Every row gives one point. The last column is the point's height on a tilted bowl or saddle (a function of degree 2), plus a little noise. Count its main directions that bend up, bend down and stay straight.
In the rows, zero is written as 128.

Points (16 x 4):
[[147 128 101  85]
 [172  89 190 118]
 [132 127 228 151]
 [170 129  70  55]
 [117 129 165 119]
 [163 104 138  95]
 [149 157 120 102]
 [112  65 138 126]
 [144 134  48  57]
 [158 118 136  99]
 [172 123 135  94]
 [ 73 151  54  63]
 [116 102 152 117]
 [177  99 149  92]
 [207 185 160 142]
 [ 90 112 126 105]]
Directions: 1 up, 1 down, 1 straight

Points, 27 rows:
[[135 113 140 115 144]
 [131  94 128 196 174]
 [ 79  69  66 121 186]
 [104 105  78 194 228]
 [131 102 130 123 144]
 [119 100 205 100 147]
 [131 120 174 132 144]
 [131 192  81 139 112]
 [203 158 113 168 116]
 [104 189 142 170 129]
 [133 165 169  84 176]
 [152 100  71 152 172]
 [ 78 130 161 109 138]
 [121  97 143 161 148]
 [115  60  66 171 227]
 [189 118 144 114 130]
 [136  67 107 101 136]
 [123 109 126 131 148]
 [ 96 188 112 138 118]
 [143  88 137 116 135]
 [ 71  85 197 123 110]
 [141 100  96 123 151]
 [144 118 136 196 163]
 [125 146 167 110 155]
 [ 68 110  49 100 163]
 [203 103 218  90 161]
 [157 215 105 145  95]]
Directions: 1 up, 2 down, 1 straight

Points, 41 rows:
[[ 46 157 176 219 129  66  10]
 [ 91 164 122 117 209  95 108]
 [ 91  96 157 185 138 171  71]
 [223  66 143 120 168 132 188]
 [ 51  72 133 168 119  83 157]
 [143 156 115  45 116  54 127]
 [129 134  37 117  85 154 130]
 [155 104 154 133  96 137 142]
 [ 83 186 154 159 143  44 156]
 [149 191 127 131 141  88 141]
 [116 144 115 117 127 113 133]
 [117 150 107 156 140 151 134]
 [118 139 161 160 124 227 115]
 [160 116 104 115 115 209 199]
 [ 99 185 127 137 138 102 142]
 [179 130 112  87 135 101 122]
 [189  81  88 132 163 169 173]
 [ 80 152 108  77 183  87 114]
 [153 146 115  95 131  87 132]
 [182 101  84 152 133 119 105]
 [ 80  54 176  69 173 232  37]
 [141 102 101 174  86 126 106]
 [ 52 137 134 146  80 163  52]
 [138 174  97 159 141 164 149]
 [135 117 132 136 163 171 140]
 [132 190 141 132  75 106 130]
 [ 87  96 141 113 185 114 116]
 [142 105 114  52  82 113  90]
 [196 128 118  88 131 155 163]
 [118  97 114  78 177  85 127]
 [164 116  88  72 179 110  85]
 [116 138 127 111 140 145 127]
 [ 95 163  98 179 156 201 157]
 [ 77 192 118 146 121  70 169]
 [112  44 145 115  96 176 164]
 [133  68 122 118 101 174 172]
 [ 70 130 109 163 163 165 126]
 [127 161 148  76 136 173 129]
 [117 125 173  92 188 166  87]
 [100 149 123 104 141 138 120]
 [143 161  96 166 171 156 127]]
Directions: 3 up, 3 down, 0 straight

Points, 72 rows:
[[185 102  81 127  79 172 128 124  68]
 [167 182 138  99 134 156 115 114 127]
 [111 111 176 119 134 120  62 125 121]
 [111 173 156 117 130 148  81 127 137]
 [158 164 145 151 141  71 172 152 120]
 [104 106 100  91  81 112 188  90 102]
 [232 153  91  80 125 173 219 123  19]
 [103 109 138 119 106 155 116 112 122]
 [ 63 157 117 150 200 170 163  72 100]
 [163 133 160 123  62  75 165 182 113]
 [157 191 117 122 174 195 150 127 110]
 [ 96 133  91 148 137 166 166 107 112]
 [163 207  76 145 144 169 150 139 121]
 [140 188 159  91  47 172 132  90  88]
 [146 189 166 108 158 162  90 183 102]
 [ 92 196  94 179 141 123 143 202 136]
 [223 164  58 180  64 145  75 143  39]
 [155  91 115 103 190 168 169 118  82]
 [172 126 159 107 129 149 123  61 137]
 [144  90  78 101  94 156  91 135  94]
 [147 111 171 127 112 110 124 209 127]
 [113 125 124 156 127 101 145 126 139]
 [136 206 189 100 161 112 146  95 144]
 [133  48 128 111 106 165 108 171  94]
 [143 150 158 134 126  99  44 158 102]
 [120 166 173 159 230  91 106 190  49]
 [194 191 115  57 200  91 179 181  65]
 [120 131 150 148 113 131 140 108 142]
 [171 143 103 156 210 117 141 166  83]
 [ 56 187 178 113 125 148  60 108 118]
 [143 102 133 139  86  84 178 135 126]
 [155 124  78 140 127 138 156  39  99]
 [148 114 141 152 110 156 178 145 111]
 [111  85 110 130 125 142 130 122 118]
 [120 111  71 128 108 122 169 176 142]
 [114 116 125 104  85 165 133 110 109]
 [160 125 114 154 161 119 114 172 116]
 [123 121 120 144 149 137 130 149 134]
 [196 146 121 149 119 100 136 114 116]
 [ 67 130 180  57 116  66 116 126 139]
 [ 90 110 167 150 124 145 108 154 121]
 [176  98  95 104 115  95 185 123 126]
 [124  65 152 121 205 214 100 143   7]
 [134 126 172 112 142  52 159 149 156]
 [193 161 179 202 187 155 137 157  70]
 [171 102 154 200 150  87 104 155  75]
 [ 52  70  86 106 101 121 108 141 102]
 [ 95 111 138 137 116 101 209 133 120]
 [ 90  94 164  62 126 158 179 181 111]
 [120 147 146  95 193 132  74 142 105]
 [110  61  93 170 120 105  65 125  71]
 [ 63 156 192  98  99  34 188 138 104]
 [111  77 157  86  31 151 142 141  72]
 [111  90 207 109 108 135 148 150 108]
 [159 121 174 117 115 177 165  72 102]
 [176 150 201 132 116 136 103 127 115]
 [197 193  89  99 119 117  30 121  59]
 [142 116 101 127  95 145 151 166 134]
 [136 161 160 139 193 183 119 163  99]
 [ 96 134 103 156  78 120 152 156 130]
 [177 126  92  31  93 152 145 210 129]
 [ 81 165  82 106 102  82  98  33 111]
 [ 83 134  95 166 112 125 119 143 130]
 [129 104 111 202 153  92 157 126  96]
 [ 73 145 132 164 150 101 134  63 151]
 [ 39 174  97  98 147 105 129 135  99]
 [133 104 141 145  96  78 106 138 130]
 [ 97  51 120  77 141 121  89  78 114]
 [ 61 149  75 111  70 159 172 179 127]
 [171 150 113 184  87  84 121 100 102]
 [ 75  96 168  28  44 118 144  75  63]
 [154 116 112 103 111 103 156 130 142]]
Directions: 2 up, 6 down, 0 straight

Points:
[[180 114 135 124 105 137 174 184 157]
 [209 104  91 133 161 152 117 129 109]
 [ 66  44 140 156 105 138 102 149  71]
 [151  54 160  75 123 111 100 163 167]
 [124 178 114 149 207 130 143 128 118]
 [144 136 143 135 154 124 132 103 138]
 [ 97 194 162 152 165 121 116  74  66]
 [192 133 102 149  91 140 220 107 119]
 [166  82  82 141 133 143 187 143 114]
 [163 125 102 101 136  92 140  77 135]
 [137  38 171 132 168  94 130 150 136]
 [104 104 180 189 106  81 131 104  36]
 [136  99 137 143 120 119 136 129 132]
 [ 89 176 104 171 141 125 183 151  85]
 [ 46 115 160 126 103 135 149  82  74]
 [ 99 110 133 116 202 114 149 124 144]
 [104 182 102 124 176  91 118  94 123]
 [115 135  77  90 140 114  68  62 119]
 [136 127 104 127 179 178 211 144 139]
 [ 69 162  88  86 130  83 113 159 146]
 [ 53 110 135 155 169 107 110  53  77]
 [170 122 116  96 122 135 121  70 123]
 [172 148 179 127  88 133 150 169 162]
 [ 93  70  95 128 122 100 132 131 107]
 [147 113  89 147 102 140 136 123 112]
 [ 65 184  83 126 180  75 162 126  98]
 [129 190  62  86 156 129  78  98 135]
 [169 188 122 195  73 126  50 169  52]
 [150 127 169 114 151  89 110 138 153]
 [135 209 125 170 110 157 165 141 100]
 [118 186 162 118 112 156 122 145 137]
 [176  72 209 202 103 153 117 138  84]
 [166  93 167 138 139 117 209 110 133]
 [121 109 173  74 105 187  81 184 158]
 [169 179 107 128  62 100 136 185 150]
 [139 117 108  98 146 137 171 169 154]
 [ 76  86  82 112 106 105 137  99  95]
 [157   7 116 115 108 108  86 108  61]
 [149 150 160 162  98 110  97  91  69]
 [145 176 103 115  74  90 109 167 152]
 [202 142 176 101 107 135 148 143 177]
 [ 94 148 116  83 150 146  88 158 161]
 [104 160  70 130  92 127 132  75  97]
 [130 132 166  36 145  84 164 132 187]
 [180 116 175 154 138  79  78 145 117]
 [ 98 131 189 130  92 104 128  84  81]
 [174 139  95  96  91 128 102 126 142]
 [ 69  96 177 137  89  91 181 128  48]
 [109 140 132 151 105 184 174 153 104]
 [148 131  94 108  86 170 133 139 124]
 [146  11 138  54 182  97 155 139 113]
 [170 155 116 153 125 144 145 153 143]
 [137 114 127 214 142  67  44 159  78]
 [110 178 110 205 118 174 104 124  46]
 [154 198 146 169 119 173 110  93  62]
 [145 107  85 159 112 146 114 178 114]
 [111 174 121 164 165 155 111  51  69]
 [118 131  98 119 158 124  95  38  97]
 [161 159  93 171 184 130 181 142 131]
 [160 160 154  98 150 112 151 143 171]
 [143  96 154 136  98 158  65 180 127]
 [133 159 112 120  90  93 112 108 127]]
Directions: 0 up, 4 down, 4 straight
